Each row of a before or after table is a point. The points were changed in one or more steps. Then noise was added and the rows were shuffled. The steps act on how far a point lies along the listed directions, d1 being the first. Name the steps. A step turns or swaps two directions, mirrors them in a line or flattens them onto one, adds a multiple of one to another, or multiplies one. Angles are multiples of 10 degrees, from the lower direction toward the higher: turns from -170 to 170, lines from 10 to 170 but not 90. Use the fewest steps. Two steps may share a direction if one is a turn and the other turns, adds or multiplies; they go together, in the order done. Otherwise the lowest direction goes first.
In the rows, 128 means zero.

Directions:
(1): [155 165 107]
(2): [127 154 172]
(3): [ 85 151 113]
Before (12 x 3):
[[119  70 138]
 [100 158 157]
 [ 93 151 141]
 [120 144 102]
 [191 111 129]
 [137 193 178]
 [140 129 163]
 [127 135 126]
 [168 160 152]
 [113 129 185]
 [156 125 133]
 [127 168 155]]
After (12 x 3):
[[112 137 171]
 [114 150 118]
 [123 125 134]
 [113 100 129]
 [176 142  96]
 [156 160 166]
 [139 112 169]
 [100 172  88]
 [137 125 176]
 [133 161 144]
 [ 95 156 198]
 [ 90 164 146]]
Steps: turn d1 and d3 by 130 degrees

Directions:
(1): [115 127 121 138 195 109]
(2): [164  97  94 133 119  87]
(3): [ 85 155 113 149 105  90]
(4): [168 181 145 123 133 107]
(5): [128 153  70 102 132 152]
Before (11 x 6):
[[102 160 101 135 127  88]
 [ 85 103  78 140  63  99]
 [150 174 119 142  98  77]
 [148 133 110 129 171 129]
 [ 99 105  98 145  92 107]
 [142 129 103 109 143  89]
 [160 152 124 147 154  95]
 [147 126 146 130 145 115]
 [ 63 138 103 137  41 101]
 [170 139 106 108 148 111]
 [153 115 113 145 165  81]]
After (11 x 6):
[[133  82  92 137 100 113]
 [168 107 128 132 178 109]
 [137 141 120 127 175 141]
 [157 121 113 100 154 110]
 [185 148 116 133 106  84]
 [141 131 151 131 147 125]
 [171 147 132 139 161 110]
 [118  98  78 131  44  79]
 [136  66  72 128  78 106]
 [140 133  88 129 129  81]
 [166 143 119 102 157 136]]
Steps: turn d2 and d3 by -50 degrees

Directions:
(1): [146  81  94 141 165 110 166 152 112]
(2): [108 123 124 132  84  71 154 133 166]
(3): [111 137 157 163 131  90 128 107  69]
(4): [146  90 110 161 119 115  66 108 142]
(5): [133  98 166 150  89 155 128 179 116]
(6): [187 138 137 154 108 142 165  89 136]
Before (8 x 9):
[[108 100 155 149 129 108 152 146  84]
 [152 106 143 126 157 173 150 165 103]
 [145  98 141 158  96 133 119 143 136]
 [ 89 104  74 122 163  38 100 143 122]
 [133 118 171 197 110 153 126 113  74]
 [121 136 146 129 117 121 130 118 156]
 [129 111 137 147 109 157  48 137 114]
 [145  96  77 175 167  81 132  85  65]]
After (8 x 9):
[[118 136 139 124 125 121 133 115 156]
 [138 125 115 142 138 154  52 112 110]
 [145 135 100 135 156 124 107  92 134]
 [126 146 137 175 158 146 112  73  71]
 [111 132 132 132 164 105 140 104  81]
 [152 125 135 113 179 173 140 139 107]
 [133  72 123 192 100  92 130 137  66]
 [101  91 110 143 113  49 111 168 131]]
Steps: multiply d1 by 0.7; mirror d2 and d5 in the line at 160 degrees; multiply d6 by 0.7

Directions:
(1): [144 136 179 173 153 103  97 127 126 161 175 131]
(2): [117 151 148 157  69 109 132 176 109 147  89 135]
(3): [149  81 153 144 129  83 142  96 108  88  97 156]
(4): [ 68  92 114 147 111 119  90 114 102 117 140  83]
Before (14 x 12):
[[107  91 118 153  81  89 116 118 110 118  75 114]
 [161  92 105 101 124 119 172 116 117  81  56 149]
 [120  54 130 135 119  78 127 102  86  84 101 115]
 [173  58 168 149 151  78 117  87 115  83 105 175]
 [118 170 143 155  98  93 115 174 122 154 131 132]
 [157 117 142 130  91  86 170 141 110  93  99 172]
 [166 117 160 136 171 117 137  81 138 126 136 166]
 [123 103 144 152  94 107  99 136  94 110  96 114]
 [114 174 157 147  93 138 131 195 131 157 115 131]
 [135  70 102 122 149 105 149  69 115  75  90 124]
 [144 153 156 148 152 132 100 140 132 189 180 113]
 [ 98  92 142 136 100  98 110 113 106 100 118 115]
 [143  72 134 122 133 108 121 110 111  98  92 129]
 [155 152 175 148 156 123  97 143 144 165 182 130]]
After (14 x 12):
[[185 110 136 130 172 106 160  84 137 108 108 157]
 [100  88 133 142 146 118 103  72 115 112 143 116]
 [ 94 147 157 156  87 125 120 182 115 140 111 119]
 [178  90 131 105 131  93 174 117 113  88  80 161]
 [169 120 132 132  97  92 157 128 134 119  56 163]
 [170  92 146 121 146 108 131 116 123 106  95 148]
 [159 117 136 124  96 114 137 141 111  95  65 147]
 [151 104 175 168 102  61 140 130  98 107 132 164]
 [ 67 103 101 119 107 142  90 131 118 116 144  73]
 [197 110 182 164 167  86 135 118 118 131 121 163]
 [147 120 135 100 107 114 159 126 129  94  85 154]
 [ 75 115  85 115 110 154 104 130 111 143 136  71]
 [ 94 143 115 141  81  93 121 163 112 126 103 123]
 [143  46 146 141 135  88 111  82 109  70  97 154]]
Steps: turn d1 and d4 by 120 degrees; add 0.3 times d2 to d3

Directions:
(1): [113  83  88 156 137 132 180 141 173 115 131 137 187  87 140 141 119 143]
(2): [100 117 114  71 106 144 101 170 150 148 149 116 170 163 115 146 179 106]
(3): [137  96 124 140 160 152  65 131 115  75 125 123 137 116 159 154 108  69]
(4): [117 111  97 147  78 115 124 163 106 115 126 107 125 116 104  46 112  92]
Before (14 x 18):
[[144 155 161 138 110 105 188 105 130 169 119 118  95 120  96  87 127 213]
 [147 135 150 152 165 118 142  81  96 111 107 147  82  83 171 111  63 107]
 [124 141 102 105 138 123 102 140 117 122 128 120 111 147 135 125 139  98]
 [129 128 138 111 115 136 114 127 108 140 138 122 132 149 108 102 122 121]
 [138 114 136 145 171 149 132 113 132 120 129 134 154 112 153 176  90 144]
 [152 102 105 163 132 122 143 105 106 112 104 118 105  90 135 138 100 111]
 [117 111 122 110 108 120 126 128 145 141 139 127 124 129 133 143 141 142]
 [126  66  89 234 179 108 232 110 181  83 100 154 180  25 168 126  75 166]
 [128 142 130 115 121 130 128 118 146 129 147 128 115 126 116 114 111 129]
 [118 123 103 141 124 106 245 111 200 185 133 167 156 133  81 157 144 210]
 [143 134 137 137 116 128  81 148 128  98 115 124 110 135 136 104 107  97]
 [105  77  96 148 128 133 198 162 189 122 145 146 189  83 119 148 113 153]
 [125 150 147 132 111 120 148 127 160 170 110 125 129 126 126 131 142 181]
 [162 168 185 128 212 135 116  39 118 130 103 165  93 115 184 247 104 163]]
After (14 x 18):
[[123 150 150 134 111 119 146 126 155 171 109 130 128 129 125 128 141 178]
 [146 154 159 150 114 104 198  97 132 166 115 121  97 109 104  85 119 216]
 [146 131 150 141 170 147 118 106 115 122 127 131 131 122 147 167  90 141]
 [126 116 129 118 119 140 126 130 119 136 139 123 151 138 112 107 121 122]
 [140 120 126 147 119 127  95 151 139  98 117 125 124 123 139 108 104 100]
 [118 116 124 103 106 122 121 130 142 144 139 127 121 135 131 144 145 141]
 [129 138 127 122 123 131 132 119 150 127 148 130 121 122 116 115 111 131]
 [130 158 136 122 121 104 205 100 163 193 132 161 108 165  72 146 151 194]
 [123 128 140 115 117 129 137 149 139 135 140 137 122 129 106 134 123 135]
 [159 139 157 206 173  92 157  75 105  97  89 144  74  80 155 101  75 147]
 [121 128  93 107 138 124 119 147 129 119 130 119 127 141 136 131 142  99]
 [161 160 176 146 219 131 140  34 125 123 101 171 102  97 191 244  92 172]
 [160 115 113 168 132 120 141  96  96 111 100 117  90  91 135 132  96 114]
 [151 134 147 170 168 112 154  71  94 103 102 154  82  66 179 106  46 115]]
Steps: multiply d1 by 0; multiply d2 by 1.3
